Each row of a before or after table is a point. The points were changed in one or more steps. Then noise was added and the rows were shuffled. The steps act on columns, c1 being the first. Write out the steps. A step turns or swaps two columns, mirrors them in a line or flattens them onto one, adds a multiple of one to another, or multiplies or shifts one. Angles are multiples of 10 degrees, from the lower column toward the higher: turns from -170 to 170, lines from 10 to 170 but not 90. Use the fewest steps. Two steps may share a column if one is a turn and the other turns, adds or multiplies; they go together, in the order done. Otherwise the lowest column goes first.

Before:
[[ 15   4 -78]
 [ 59 -23  26]
 [  6  36 -39]
 [ 11 -45 -13]
 [ 64  41 -18]
 [ 93  44  20]
 [ -9 -22   7]
 [-12  28 -12]
 [ -8 -42  -9]
 [ 70 -57  73]
 [  8 -83  33]
 [ 23  12 -68]]
After, 12 rows:
[[  7  37   2]
 [-18  28  31]
 [ 93  41  61]
 [ 10 -86  74]
 [-10 -22  45]
 [-10 -36  22]
 [ 66 -57 114]
 [ 50 -23  62]
 [ 20  13 -29]
 [ 19   3 -35]
 [ 72  44  26]
 [  6 -53  24]]
Steps: shift c3 by 40

Before:
[[-34  18   1 -26 -16 -21 -21  -8  21]
 [-23  -9   1  18  38  -9 -21  -9   8]
 [ -3   5  13  22   1 -22  32  21 -19]
 [-29  -3 121  17  14  -2 -35 -22  16]
 [-32  -4  -4  28  -2 -11 114 -13  20]
 [ 43   2   7 -24  -9  -5 -33 -20  28]
 [-31  27  35   2  33  -4  23   7  14]
 [-26   0  13  18  18 -21 -23  16  22]
 [ 18  19   6  29   4   5 -20 -20 -21]
 [ -1  17   6  22 -11   8   4   3  29]
 [-27  39   5  19  26 -60 -32   2  17]]
After (11 x 9):
[[   0  -27    6    4  -13   -4   14  -26   31]
 [   0   31   -8   -3   -3  -11   61  -15  -70]
 [   1    7    4  -65    6    8  -23  -15   10]
 [   2  -28   33  -83   33   -4   20   11  -12]
 [   1  -18    7 -121   28  -58    2    6   22]
 [   0   23    1   21   34   -8    1  -12   14]
 [   2    1    3  -59  -13    8   28    1    5]
 [  -4   23   12   -8   18  -21   15   14   21]
 [  -3   14   13  -21    1  -25   -4   22  -22]
 [   4  -40    5  -46  -17  -22   10  -14   16]
 [  -3   18  119    5   15   -1    7  -20   27]]
Steps: multiply c1 by 0; multiply c2 by 3; turn c2 and c4 by -110 degrees; turn c7 and c9 by -70 degrees; multiply c9 by 0.7

Before, 10 rows:
[[  2  24 -21   5  21 -25   6 -42  26  18  12 -11  37 -23  -9 -17 -10   0]
 [-15  -1  -4  -3  27   6  45 -39 -23  10   3 -34  42   0  43   6   6   8]
 [ 21 -32  36  20   0  33 -51  -6   3  -6  27  17   3  35  39 -26  13 -24]
 [-16  27 -36  17 -45   9  35  13  14 -12 -92 -36  34 -17 -51   0 -32 -82]
 [ 21 -36  -1  27 -15  33  28  46   7  25   1  22  26 -18 -22 -16  -7  20]
 [ -2 -44  67  15 -38  33 -47  47  27  16  31  -5  27  39  28 -48 -16   6]
 [ 66  24 -20   3  -5  13  19  33 -52  -1  25 -29   4  16   9 -89  11  -9]
 [-12  11 -41  28  22  16  -6 -13  28  29  12 -20  36   3  27  -1   5  20]
 [-20 -89 -38  21  16  35  37 -12 -10  34  -8 -22 -13 -13  -9 -18  13 -12]
 [ -7   6  47   6 -39 -26  35  22  20  10 -20   2  11  57  31  -4  -4  24]]
After (10 x 18):
[[  16   -1   36   -2   27    6    8  -42  -24   10    6   -4   44    8
    17    4   35   45]
 [   3    9   88    6  -17  -24   24   22   21    8  -13   -2    3  -65
    10    8   -5   36]
 [ -23  -43  107   17  -22   33    7   48   27   16   73  -18   89  -48
     9   45    0  -48]
 [-103   26   18    4    2   14   -8   30  -54    1   70    1  -32  -17
     4   44   29   19]
 [ -27  -37   39   26  -22   32   20   48    7   25    5    0   81   10
    -8    3  -24   26]
 [   9   11    0   26   21   16   19  -13   30   27   20   -3   20    6
    12    4   21   -3]
 [  -9   24   19    5   11  -27    2  -42   23   19   27  -15    2   29
    -6   15    7    7]
 [  15   24    4   17  -48    9  -83   14   15  -14  -85  -41   -6   -3
   -20    8   22   37]
 [   6  -90    4   22   11   34  -11  -11   -9   34   17    5  121   19
    -4   27   25   36]
 [ -30  -32   76   21   13   34  -23   -5    2   -8   37   18   51  -34
    15   11  -10  -49]]
Steps: turn c1 and c16 by -150 degrees; add 1 times c16 to c11; add -1.5 times c2 to c13; shift c3 by 40; mirror c5 and c14 in the line at 10 degrees; swap c7 and c18; turn c12 and c17 by -70 degrees; multiply c15 by 0.4
